Each row is a point. Each copy is the shape, with its points in the same order, stretched, turned, moved and blurred by noise. Say if it was mirrored as well.

Shape (8 x 3):
-1.75  -0.75  0.23
0.22  2.35  -0.34
-2.08  -2.56  0.12
-1.61  -2.21  -2.63
2.86  -0.27  -4.07
3.51  1.37  1.47
-2.00  1.04  -0.96
-2.16  0.03  2.33
Copy 1 (8 x 3):
-1.03  0.08  0.73
2.04  0.73  2.73
-2.04  -0.23  -1.25
-0.20  1.63  -2.31
4.41  0.92  -1.50
4.24  -2.24  2.86
0.16  1.85  1.07
-1.41  -0.88  2.11
Copy 1 is: only turned
Copy 2 (8 x 3):
-1.06  1.76  1.86
0.93  0.46  -1.98
-1.18  1.55  3.38
1.90  1.96  3.77
5.48  -1.29  -0.31
-0.24  -3.01  -3.30
0.07  2.67  0.74
-3.67  1.72  0.71
Copy 2 is: mirrored

Shape (9 x 4):
-1.98  -2.42  -2.61  0.55
-5.87  -0.79  0.13  -1.49
1.65  0.57  -4.02  1.28
-2.63  0.93  -0.41  -0.30
0.92  -0.20  3.88  -0.99
1.54  -0.96  4.33  -2.33
0.56  -2.04  -3.13  0.87
0.61  -0.61  3.30  -1.29
-1.41  -0.17  -2.14  3.46
Copy 1 (9 x 4):
-0.10  -3.01  -2.08  0.04
3.52  -1.86  -0.40  2.43
-1.28  -0.61  -2.14  -3.00
1.82  0.27  -0.69  0.72
-1.79  0.42  2.83  2.22
-2.04  -0.57  4.67  1.69
-1.73  -2.03  -1.48  -1.72
-1.63  -0.40  3.11  1.88
-0.32  0.51  -4.25  0.58
Copy 1 is: mirrored
Copy 2 (9 x 4):
2.15  -1.84  -0.74  2.84
2.25  2.48  1.67  4.13
0.09  -2.06  -4.01  0.37
0.33  1.29  -0.40  2.46
-1.30  0.49  2.55  -1.21
-0.62  0.46  3.42  -2.15
1.53  -2.78  -1.91  1.14
-0.67  0.35  2.33  -0.85
-0.98  -2.03  -1.99  3.24
Copy 2 is: mirrored

Shape (12 x 8):
1.30  0.92  2.26  5.22  1.79  -1.58  1.84  2.32
-1.38  0.82  -2.17  -1.81  2.06  1.34  4.14  -1.82
-2.30  -0.83  0.50  -1.53  -1.11  2.00  0.57  1.73
1.25  -1.52  -1.73  0.38  -0.24  1.85  1.77  -1.30
-0.33  -2.48  -2.41  0.03  2.46  0.38  2.96  -2.72
-4.24  -3.09  3.32  -1.82  -2.88  3.33  -0.64  0.77
3.01  -0.70  -2.18  2.49  -2.92  -2.90  -1.67  0.74
3.77  -0.33  1.40  1.88  0.60  -2.43  0.59  0.60
-0.19  -0.12  -2.86  1.94  0.11  -0.77  0.73  -2.88
2.91  0.58  -0.90  1.91  -1.24  0.58  -2.59  -1.43
-4.25  -2.04  1.16  -2.66  2.19  2.27  -0.36  1.09
1.91  0.64  1.01  1.69  -1.36  -2.67  -0.20  -1.53
Copy 1 (12 x 8):
-2.19  1.22  -1.13  5.62  1.73  2.31  -3.74  1.42
-1.26  3.84  -0.93  -1.24  1.30  -0.22  1.12  -2.62
-1.15  -1.41  0.38  -0.05  -0.71  0.02  0.57  1.74
0.11  -0.22  -1.39  1.07  2.60  1.11  1.42  -2.10
-0.89  1.83  -1.17  1.26  3.97  -1.46  1.56  -3.32
-1.86  -5.49  3.75  1.23  -1.60  -0.65  1.54  1.93
4.07  -1.44  -3.10  3.84  1.16  0.54  -1.14  -0.18
1.39  0.42  -0.20  3.22  3.18  1.66  -2.79  0.91
0.70  0.47  -2.38  2.92  1.02  -0.68  -0.31  -4.39
2.12  -3.94  -1.55  1.84  0.89  1.88  -2.11  -2.58
-2.87  -2.78  1.57  -0.92  0.30  -2.42  -0.30  1.76
2.23  -0.27  0.53  3.74  0.67  0.99  -2.92  -1.43
Copy 1 is: only turned
Copy 2 (12 x 8):
5.37  1.82  -0.22  4.03  0.98  0.08  2.44  0.49
-2.80  1.02  0.66  -1.79  2.60  0.54  1.24  -0.17
0.22  -2.15  -2.91  -1.19  -1.48  0.35  1.65  -0.20
-0.27  -0.48  1.14  -1.40  0.99  2.13  -0.82  2.10
-1.55  -1.07  2.18  -1.35  3.17  0.83  0.96  2.25
1.34  -6.00  -4.42  -1.46  -1.47  1.79  2.00  -1.28
3.33  -0.99  3.44  1.14  -3.26  0.15  -1.40  1.80
4.88  0.76  1.24  0.26  0.00  -1.29  -0.60  0.72
-0.75  -0.72  3.71  1.70  1.06  1.21  -0.42  0.64
1.84  -0.63  1.28  1.89  -0.73  0.74  -3.61  1.24
-1.26  -4.08  -4.13  -0.31  0.53  -1.76  2.93  0.42
3.66  -0.45  2.56  1.34  -0.10  -0.22  -1.17  -1.24
Copy 2 is: mirrored
Copy 3 (12 x 8):
-0.47  -4.08  -0.74  3.32  -2.85  0.64  -2.63  3.66
1.30  -2.54  -0.95  1.43  4.04  0.57  3.12  -0.13
-2.00  -1.35  0.72  -2.35  1.38  -2.04  1.98  -0.47
1.28  -1.42  -2.22  -1.59  1.47  2.08  1.01  -0.74
2.71  -3.22  -1.96  -0.02  2.95  1.45  -0.02  -2.14
-3.47  -1.20  3.52  -4.79  -0.19  -1.78  2.06  -4.10
2.04  2.31  -4.61  -1.27  -2.56  -1.09  -1.89  1.23
2.65  -0.22  -0.19  0.73  -1.45  1.63  -2.04  3.42
1.84  -0.72  -3.70  1.70  0.38  0.31  -0.76  -1.92
0.60  2.27  -2.40  -0.24  -0.34  2.08  -1.95  0.22
-2.72  -3.00  3.46  -2.01  3.89  -2.35  -0.26  -1.98
2.69  1.67  -0.72  1.86  -2.32  0.60  -1.11  1.01
Copy 3 is: only turned
